Rows are points. The window is the flat piece filled in between its corners: a triangle in 3 columns, a solid with four corners in 4, and so on. A path goes straight from each point to the next, and from the last back to the first. After which points does the path pass through the window?

Window (3 x 3):
-6.5  -0.3  1.5
0.7  0.0  -4.9
-3.1  -1.0  3.1
Path:
(1): -3.6  -3.7  -5.2
(2): -3.9  -2.9  -0.1
(3): 2.4  2.0  1.0
(4): -3.8  3.2  5.0
(5): -8.0  -4.3  2.7
(6): -5.1  -3.8  -2.5
(7): 1.6  2.5  2.2
(8): -1.7  0.7  4.3
(9): -4.0  -2.5  0.4
(10): 0.7  -2.7  -2.1
(11): -0.6  2.8  -6.1
(12): 1.1  3.3  -0.6
(13): -0.5  -1.3  -5.3
(14): -1.8  -1.6  -5.9
(15): 4.5  3.2  -0.1
(16): -1.5  2.0  -0.2
Through the window after points: 6, 8, 10, 12, 14, 16

Window (4 x 4):
-2.3  6.5  -4.5  0.6
2.3  -4.0  1.7  0.6
-0.1  3.3  3.6  4.8
0.8  1.4  -0.2  -2.3
Path:
(1): -2.0  -2.8  5.7  0.8
(2): -3.2  2.5  2.2  0.0
(3): 2.1  8.7  -4.6  3.4
(4): 5.1  0.8  3.8  2.6
(5): -0.6  -1.7  3.3  2.7
(6): -5.1  2.0  -4.7  0.9
(7): 2.8  9.2  -1.7  -0.1
(8): 0.8  2.8  -3.2  -0.3
(9): -4.2  3.3  0.2  -2.3
(10): -2.4  0.2  5.2  2.4
(11): 2.7  0.1  2.5  1.9
(12): 3.4  3.9  -1.0  -0.7
(13): -4.5  1.4  -4.4  -1.8
(14): -2.4  -1.8  2.6  -1.4
(15): 4.3  -0.8  -0.4  2.9
(16): 2.4  6.9  -3.8  0.9
Through the window after points: 6, 14, 16

Window (6 x 6):
7.5  -0.3  -2.0  4.4  -8.3  -1.1
5.7  -3.0  0.2  -1.2  -1.7  -2.6
-4.1  2.0  -0.1  -2.9  3.0  1.1
-5.4  0.8  0.4  1.5  3.5  -3.2
-3.5  3.6  8.9  -0.2  1.9  2.0
-0.1  0.3  1.3  -1.8  -4.3  -3.2
Path:
(1): 5.3  3.5  -0.2  0.6  -0.8  -4.1
(2): -2.3  -4.6  -1.9  0.1  -2.7  -0.8
(3): -6.0  -0.1  8.9  0.3  -2.4  3.9
(4): 0.5  3.5  0.2  -0.2  0.1  -3.5
(5): -0.5  7.1  -1.5  -3.9  -0.7  -1.7
(6): -3.4  -3.1  1.3  0.5  2.6  1.9
(7): -4.5  0.1  -1.1  -1.5  1.6  2.7
(8): -1.4  3.9  2.1  -3.6  3.0  -2.2
(9): 2.6  1.6  0.8  -1.0  -1.1  -2.7
(10): 0.7  -7.8  0.6  -1.8  -4.0  -1.3
(11): -4.8  -3.6  5.9  1.4  -2.8  -0.3
(12): 0.7  4.5  1.5  -4.8  4.0  -1.7
Through the window after points: 5, 7, 9

Window (8 x 8):
-1.4  -1.6  2.7  1.2  -3.9  -8.2  2.4  -2.9
-0.9  -2.7  1.6  -1.2  2.5  4.2  1.1  2.7
8.5  -1.1  -2.3  3.8  1.6  -6.4  -5.2  -0.7
-1.2  -0.7  -1.2  6.2  -0.7  0.7  -6.7  0.0
-2.1  -1.6  0.3  -4.0  -9.4  -1.5  -0.8  -0.4
4.1  2.2  -0.8  -3.2  -4.4  -1.0  3.9  5.4
-7.4  2.0  1.8  -4.3  4.7  0.6  2.4  -4.3
4.1  -2.2  -5.5  -0.1  1.1  4.5  4.3  5.1
Path:
(1): 4.6  4.0  -1.5  2.3  -4.4  3.7  5.6  0.0
(2): 0.0  -1.2  0.2  -4.8  -4.3  -3.1  -0.2  3.9
(3): -3.3  -0.7  0.5  -0.2  -1.0  -3.9  -0.3  2.9
(4): 4.1  0.3  0.9  -0.9  -3.3  -1.3  0.8  -2.4
(5): 0.7  -0.3  0.9  -1.3  -1.5  0.6  2.3  -2.0
(6): -2.0  -0.9  -0.8  -3.6  -1.2  -1.6  1.2  3.0
(7): -0.1  -9.2  -6.4  -0.1  1.8  -1.0  2.3  5.3
(8): 1.6  1.2  0.6  -0.2  -0.1  3.4  0.8  1.9
Through the window after points: 1, 7

Window (9 x 9):
-0.3  0.9  -1.6  -2.1  -4.9  -5.4  2.9  1.3  4.4
1.4  -1.3  1.1  -2.1  -1.8  5.0  4.7  -3.2  -2.6
3.2  -0.7  9.2  9.6  6.1  3.3  2.2  1.8  3.1
1.7  -4.2  0.6  0.9  -2.4  -0.2  6.1  -0.6  -4.5
-2.7  5.6  -0.7  1.4  -4.1  -6.1  -0.8  4.5  0.4
-2.2  2.5  0.3  0.7  2.9  -3.7  2.8  4.2  1.9
2.0  -0.2  -0.8  4.5  -0.3  2.9  4.6  3.3  0.9
-1.2  -2.3  2.7  8.3  6.2  1.5  -4.0  0.4  2.4
3.8  2.7  -0.9  -1.9  -0.7  -5.2  -0.6  4.4  2.0
Path:
(1): 0.7  1.8  -1.2  0.5  -2.4  -4.2  3.2  0.4  0.0
(2): -0.9  -0.4  -0.5  0.3  -1.9  0.7  0.4  5.5  2.8
(3): -1.5  -0.9  7.8  -0.2  5.8  3.9  1.6  6.3  5.5
(4): 3.4  0.1  3.4  10.3  2.5  0.8  1.4  -0.6  -1.2
(5): 6.0  3.0  2.2  4.9  -0.7  0.6  2.9  -5.1  4.6
(6): -2.2  -3.0  1.1  2.0  1.8  1.5  3.2  8.7  -2.3
(7): 0.3  -1.6  0.7  3.1  -3.3  0.7  1.2  5.2  0.4
(8): 1.2  2.4  1.0  3.0  4.3  -0.5  1.6  -0.4  0.5
(9): 6.8  2.4  -1.3  0.5  -3.0  -3.1  0.6  -4.0  0.8
(10): -1.0  -1.9  1.3  1.1  -0.7  0.5  2.7  2.4  0.3
(11): -1.0  -0.1  2.0  0.4  0.0  0.8  -2.7  6.6  2.4
(12): 0.1  3.6  0.2  6.6  2.2  -4.3  1.7  -2.4  1.7
Through the window after points: 5

Window (11 x 11):
0.6  1.0  -0.6  0.3  -5.0  -1.6  -4.1  -2.4  -6.9  4.5  -7.0
3.9  2.8  -1.7  1.7  2.6  -8.1  1.8  -2.0  -0.2  10.7  1.3
-0.2  1.2  -2.3  13.1  -0.9  1.4  6.1  0.2  -1.4  0.0  2.4
3.5  6.5  -1.1  -3.9  -0.2  -1.2  -2.0  -5.2  1.7  3.6  5.4
0.5  -2.9  -3.5  7.0  6.1  -0.5  -5.5  1.8  -3.9  -0.6  -3.1
-0.1  0.5  2.1  9.5  -4.5  1.4  2.0  4.1  2.0  -0.7  -1.0
6.1  0.9  1.3  3.7  -0.4  2.8  -1.1  -4.7  -2.2  -0.5  -1.5
0.2  6.0  0.8  0.0  -1.9  5.1  5.5  -0.8  4.3  0.2  -2.6
1.7  -4.9  -5.1  0.1  2.2  1.2  3.3  5.8  3.7  -3.4  1.9
6.0  3.1  0.1  -3.0  4.2  -0.8  3.1  2.5  -1.4  -2.6  6.2
2.3  -0.1  5.1  -4.1  0.9  -0.4  0.3  -4.2  -2.5  -8.8  2.8
Path:
(1): 6.3  5.4  1.3  5.7  -0.4  -1.3  -1.1  -0.8  0.3  -2.1  -3.9
(2): -3.0  -4.2  -0.7  -0.6  3.2  0.2  -0.7  -2.4  -5.4  0.9  3.8
(3): 0.1  3.3  4.1  -1.4  -2.9  3.3  2.8  -3.6  -1.6  5.5  5.3
(4): 3.1  3.6  -1.6  2.4  0.5  -1.9  -0.1  -1.3  -0.5  1.2  -1.3
(5): 5.4  -0.9  -2.4  4.5  2.1  0.3  -0.1  2.8  -0.5  -3.7  -4.2
(6): -0.7  0.4  1.3  3.3  0.5  0.9  1.4  -1.5  -1.4  1.4  2.3
(7): -0.7  -0.4  1.6  -2.3  -0.8  4.6  -0.1  -1.4  -4.3  2.0  5.2
(8): 6.5  5.1  -2.3  3.0  3.6  -4.9  0.6  0.2  4.9  -3.1  -6.2
(9): 4.5  2.5  -3.1  -0.5  -0.7  -2.8  0.1  -2.1  1.0  -4.4  -1.0
(10): 0.5  -2.1  0.8  -0.5  1.6  2.1  1.8  1.6  0.0  -1.1  3.0
(11): -3.0  -2.1  2.6  3.8  6.8  2.3  0.2  -2.5  -4.6  2.5  6.1
(12): 3.9  3.3  -2.1  0.9  -1.8  -3.1  1.9  0.4  1.0  0.6  -1.1
(13): 2.6  3.7  -4.9  2.5  -2.1  -0.5  -2.2  -0.7  0.2  -1.7  -3.6
(14): 2.3  -1.0  2.5  1.5  1.2  2.4  0.5  -1.3  -2.7  0.0  0.7
(15): 2.4  -0.9  5.5  -0.5  4.0  3.0  4.3  -1.6  -1.4  7.6  0.8
(16): 1.8  2.3  -1.7  3.2  -3.6  -0.3  -1.2  -0.6  -1.2  -2.3  -2.5
Through the window after points: 9, 15

Window (12 x 12):
0.0  -4.5  3.2  -5.5  -1.6  0.4  0.9  5.5  -0.3  -3.1  -1.2  3.4
2.0  -1.0  3.5  -1.9  7.7  -2.8  -1.3  0.8  4.8  -6.9  -2.3  2.4
0.3  -2.9  1.8  3.2  5.9  2.3  -7.3  3.0  -3.2  -1.4  -2.8  -4.2
2.8  -7.5  -4.1  6.3  0.6  -0.2  -4.8  5.5  -2.7  -2.4  -0.4  0.2
-5.3  0.0  -2.2  -3.8  -1.4  2.4  -3.9  -0.4  2.5  5.5  -3.1  -3.5
-5.0  -0.6  -1.7  -5.5  -1.0  2.4  -4.2  -3.7  -3.0  0.4  1.5  -2.9
1.2  -0.9  -1.8  -8.6  0.7  1.0  -2.2  -1.0  -1.6  3.7  -3.1  0.0
0.8  -1.4  1.1  -1.3  -3.8  -4.2  0.6  3.3  -3.2  -0.6  -2.7  0.9
1.2  -0.9  0.6  -5.6  -6.3  2.8  -4.1  -1.6  -0.2  1.5  0.6  -3.2
-0.3  -3.0  -1.2  -3.8  -3.0  0.6  1.1  1.7  -1.9  4.7  2.5  -4.8
-1.2  -4.5  -0.4  -7.8  -4.4  -3.6  -4.1  2.0  -1.4  3.2  0.4  -2.9
1.5  -3.9  1.1  -2.6  7.0  -0.5  -0.7  1.0  2.1  -8.9  -7.5  -1.9
Path:
(1): 4.9  4.0  -3.1  -3.9  0.3  1.2  -2.8  4.1  -0.7  -2.7  -1.7  -1.6
(2): 0.4  0.1  -5.6  -3.3  3.9  -2.7  -4.3  3.7  0.2  -1.7  0.1  -2.1
(3): -2.3  -3.6  3.8  -3.4  -0.5  3.0  -2.3  -2.2  -1.1  -0.6  -3.3  -1.8
(4): 1.1  -7.7  0.4  -1.4  -3.7  0.4  -1.7  -4.2  0.5  0.3  -5.1  -1.6
(5): -1.5  0.7  -1.9  -3.1  4.6  0.6  -3.6  4.7  -0.2  -1.3  -1.2  -1.4
(6): -1.6  0.9  -0.1  -2.0  -4.1  2.2  -4.8  8.5  0.3  -1.4  -1.6  -6.9
(7): 2.4  -5.4  -0.4  -2.5  3.4  -0.9  -2.1  -5.4  -1.8  0.1  -0.6  3.6
(8): -2.5  -8.7  2.4  -1.3  0.0  -2.0  -1.1  0.9  -0.6  1.7  -1.6  -0.4
Through the window after points: 2, 4, 6

Window (14 x 14):
-5.3  3.5  4.2  0.0  1.1  1.7  1.1  -1.4  -3.4  -1.7  -0.1  -2.4  6.3  4.0
2.6  1.8  -2.4  1.2  -1.8  0.0  -1.6  -0.4  -1.8  -2.5  -2.1  -2.3  -2.3  6.4
10.0  4.4  4.4  1.5  2.3  2.1  3.5  -5.8  -0.6  -0.5  -1.0  2.8  1.3  0.7
3.8  0.4  0.2  9.9  -2.0  -1.2  -2.5  2.3  15.8  8.7  0.5  -0.3  -6.1  1.0
0.2  0.7  -4.4  -2.4  -2.0  3.0  -2.8  5.5  2.4  3.3  -6.1  1.3  0.2  3.2
-2.1  3.6  -2.1  -2.3  4.4  6.8  -3.6  3.8  -0.9  -4.4  6.2  -1.7  3.0  -3.4
2.0  -3.5  -6.6  3.2  -3.8  -3.6  3.1  -3.2  -1.0  -2.8  0.0  -0.1  5.4  2.1
-3.5  7.2  -4.2  -4.4  -2.5  -3.1  -0.1  1.1  -0.6  -5.5  -1.8  0.8  -3.0  -2.2
-1.5  -0.1  3.2  -2.5  4.2  2.2  -0.1  -0.9  -1.9  0.3  -1.7  -7.4  0.1  -4.7
1.8  0.7  0.5  0.1  2.8  3.7  -8.6  7.2  -2.2  -4.7  -4.3  -1.3  5.8  -4.8
0.6  -3.6  0.8  -0.2  10.7  -1.2  5.9  -0.6  0.8  -1.7  4.7  8.9  0.8  4.8
-0.8  5.0  -2.6  3.9  2.9  0.7  5.5  2.6  -0.9  -1.0  -0.7  3.7  -1.8  1.7
-5.7  8.0  -4.1  1.0  7.4  -3.8  -0.4  -6.1  0.0  2.8  -6.5  1.2  -1.7  -2.5
2.8  5.3  4.2  1.9  -3.3  0.7  -0.9  -2.3  -5.3  3.0  2.4  -0.1  -1.6  0.2
Path:
(1): 0.9  -0.3  1.1  2.5  1.3  5.4  -1.7  -3.3  0.7  -3.3  -5.1  1.1  -4.3  -2.3
(2): -0.1  1.7  -4.5  2.8  -1.7  2.8  -1.0  -2.1  -0.3  -2.0  -1.6  3.8  -3.0  -0.5
(3): 2.6  1.9  2.2  -2.4  6.9  -5.0  1.0  2.9  0.9  2.4  -0.9  -5.0  4.6  1.9
(4): 0.4  11.1  -2.5  0.6  4.8  -3.6  2.5  2.7  1.6  0.7  2.8  -4.6  1.8  1.0
(5): -0.8  -2.7  0.0  -0.4  0.7  4.0  -1.7  -0.6  -1.1  -2.1  -0.4  -0.3  0.7  -2.2
(6): -2.6  -0.1  0.1  3.3  2.5  3.4  1.2  -4.0  -0.4  -1.4  -2.9  1.2  1.6  0.1
(7): 0.2  7.8  -3.0  -3.6  4.4  -4.6  -1.5  2.7  -1.0  0.7  2.5  -0.3  -0.1  0.9
(8): 1.2  4.8  -2.5  -3.7  1.6  -3.5  0.2  2.1  -0.2  0.3  -0.9  -1.3  0.3  0.5
(9): -1.9  -1.0  -0.5  3.7  2.6  3.6  1.3  -1.3  0.7  -2.5  -1.7  -0.1  0.5  -0.2
(10): -1.3  2.6  2.6  2.8  0.9  6.0  1.6  -3.4  -2.5  -2.3  -3.6  0.1  0.4  2.5
(11): 3.2  4.3  1.5  -2.7  2.5  -6.2  -0.1  1.3  0.7  1.4  3.9  -0.9  6.5  0.7
(12): 4.1  3.5  2.3  0.3  -2.1  -2.6  0.1  0.4  1.0  2.4  0.5  -1.1  1.2  1.2
(13): -2.1  1.7  -2.4  3.8  1.2  3.3  0.4  -3.7  -4.4  -1.4  -0.3  1.7  -1.0  0.0
(14): -0.5  0.5  0.7  3.7  0.2  4.6  2.0  -5.2  2.4  -5.0  1.4  1.9  -2.3  -2.6
(15): 2.7  4.3  -2.0  -1.2  3.6  -3.1  -1.2  4.8  -2.5  2.3  -1.5  1.7  4.6  4.4
(16): 0.0  3.7  0.2  0.8  0.5  -1.7  1.3  1.1  -1.9  1.4  0.4  -0.4  2.2  2.6
Through the window after points: 4, 6, 10, 12

Window (14 x 14):
-3.9  -1.1  -9.7  -2.9  -0.8  0.4  -1.5  -2.3  -5.6  3.5  -4.7  -8.5  -6.0  1.4
-1.6  -3.2  -5.5  -1.9  0.2  -1.1  -5.1  4.4  -0.2  3.6  3.5  1.8  -2.5  -0.5
-1.8  -0.4  5.5  -1.7  -2.4  2.0  0.8  -2.2  4.8  -3.8  -2.8  -1.7  -5.2  0.3
-4.3  -0.6  -6.3  -3.9  -0.4  1.2  0.2  -0.8  -0.6  1.2  -2.4  -0.9  2.6  0.5
0.4  -9.1  -3.2  5.0  7.1  1.0  -1.1  2.1  -0.4  -2.7  -3.4  1.7  -2.5  4.7
-0.2  -0.1  -0.9  -5.1  0.7  2.6  2.5  9.3  1.5  -0.5  1.9  -3.0  -6.4  1.0
4.8  2.2  -2.4  2.5  2.7  -1.4  -2.2  1.4  -4.2  -3.0  -0.4  -0.5  -0.2  -1.8
0.1  -2.3  -4.2  2.6  0.6  2.2  -2.0  1.1  -0.8  1.5  4.3  -1.2  0.4  3.0
-2.4  0.8  -2.4  2.5  2.2  -1.0  -4.1  6.8  -1.5  -0.7  -0.5  -2.2  -2.1  2.7
-5.1  -3.2  3.6  -7.1  4.1  -3.2  -0.2  -5.2  2.2  2.8  3.9  0.8  0.9  2.7
0.0  -5.3  2.8  -0.3  4.6  -6.0  2.5  -1.6  5.5  4.6  -3.8  -1.8  2.7  3.2
-5.7  4.9  -5.0  4.3  -3.5  1.2  12.3  -5.8  -4.9  -2.9  -2.4  4.8  -1.2  -5.0
-0.2  -0.2  -3.9  1.0  -0.6  1.8  -1.2  -2.0  -4.7  3.3  -5.2  0.7  -1.6  4.2
-7.3  -2.4  1.1  -2.7  0.2  4.5  3.0  0.0  -0.1  5.2  1.8  1.3  1.0  -4.0
Path:
(1): -1.6  -3.9  -0.6  -1.7  0.7  -2.0  1.4  0.0  0.7  0.7  -0.1  -2.6  0.6  1.5
(2): -1.5  -4.0  -1.7  0.7  -4.4  0.2  0.2  2.2  -5.7  -1.2  -1.1  0.3  -0.6  5.2
(3): -3.0  1.6  -4.6  -3.2  3.6  3.1  0.0  1.0  2.0  2.5  0.3  -1.3  -2.8  -2.6
(4): -1.0  0.6  -1.8  -1.1  1.5  2.8  -2.5  -2.5  3.3  4.8  2.4  0.3  -2.6  2.8
(5): -1.2  -5.3  -0.6  -2.1  1.3  -3.2  -1.9  5.0  -3.4  -2.5  -3.5  -2.5  -1.0  0.7
(6): -2.4  -1.4  3.3  -2.9  -3.8  -5.2  3.1  5.8  -3.7  -2.4  -1.1  1.0  0.6  -1.0
(7): -1.6  0.9  -9.3  4.4  5.8  5.3  -4.1  -2.0  1.1  3.2  0.4  -1.9  -3.9  2.8
(8): -0.6  -0.6  0.4  -1.3  4.8  0.1  1.0  3.5  3.6  3.9  -2.6  1.1  -3.6  2.0
Through the window after points: 6, 8

Window (14 x 14):
-0.4  1.4  -3.2  -0.8  -0.3  3.6  -0.1  -0.5  2.7  5.4  1.2  -1.1  -2.7  -4.1
5.8  -3.2  6.0  2.1  1.5  -2.2  -2.9  -2.3  1.6  -1.2  6.1  -3.1  1.5  5.0
-1.1  -4.9  0.0  -0.5  3.9  -1.8  1.6  1.7  -2.6  -2.2  3.5  -3.6  -3.8  3.3
2.1  -1.4  0.2  -3.3  4.4  -1.5  -5.6  -3.0  0.6  2.4  0.0  6.3  2.0  3.2
1.0  -3.1  6.0  2.9  4.6  -3.7  -1.7  4.9  4.2  0.8  0.2  4.5  -2.7  4.9
-0.4  0.3  2.8  3.1  5.4  0.1  -0.3  4.3  3.9  -3.9  -4.3  -4.7  -0.4  -1.2
6.1  2.0  5.8  -6.1  0.0  -3.4  4.5  -3.3  1.9  9.2  0.9  0.4  2.8  -2.1
4.9  1.8  4.1  3.7  -1.0  -1.0  -5.6  -3.2  -3.9  7.1  -5.0  0.3  -10.8  -1.2
-5.6  3.3  -0.1  -0.6  1.0  1.9  -3.4  3.0  -2.5  -0.8  -2.0  -7.7  0.9  4.2
2.6  0.9  6.7  -5.6  -5.8  -0.4  5.5  1.2  0.4  -2.2  1.1  0.1  -5.8  -3.0
-3.2  -2.0  -4.2  1.5  -2.1  4.1  -3.7  2.4  -2.6  4.8  -3.7  2.5  0.7  -6.0
1.3  4.8  -2.0  0.8  1.5  -6.6  1.7  -3.7  1.4  2.6  0.7  6.0  0.9  -3.4
4.7  1.3  0.5  2.4  1.6  1.0  0.8  0.3  0.3  2.3  -4.2  3.9  1.9  3.6
4.5  0.8  -1.9  -1.3  1.3  5.9  -1.5  10.6  -4.8  0.3  -0.7  1.2  2.1  -0.8
Path:
(1): -1.1  1.7  2.7  0.2  3.2  2.7  0.7  -1.2  -3.1  3.7  -1.1  1.0  0.6  -0.6
(2): -0.6  1.5  8.7  -0.6  -1.5  1.4  3.9  0.0  -3.2  3.2  1.5  4.0  -1.7  1.4
(3): 4.1  -0.7  -2.3  -2.0  -0.4  -0.9  -1.3  1.6  2.7  -0.9  -2.4  -0.8  -1.8  -2.0
(4): 5.4  -0.3  -0.6  -0.9  -0.4  -2.9  -1.5  0.2  0.6  1.7  -0.9  0.9  -5.0  -0.2
(5): -5.3  0.3  6.7  3.8  1.5  4.3  -1.5  -0.2  -5.1  3.9  -2.3  -1.9  -2.5  -1.5
(6): -0.3  1.7  2.6  1.2  3.1  0.5  -1.6  -1.9  -0.7  1.0  -0.6  -0.1  -0.5  2.0
(7): 3.7  -2.8  -2.1  -3.6  -3.6  -2.7  -7.0  6.9  -1.0  4.1  -3.5  -2.3  -4.3  0.2
(8): 7.2  1.4  0.4  1.0  -2.5  -3.1  -3.3  1.2  3.1  3.1  -2.8  1.2  -3.8  0.2
Through the window after points: 2, 4, 6
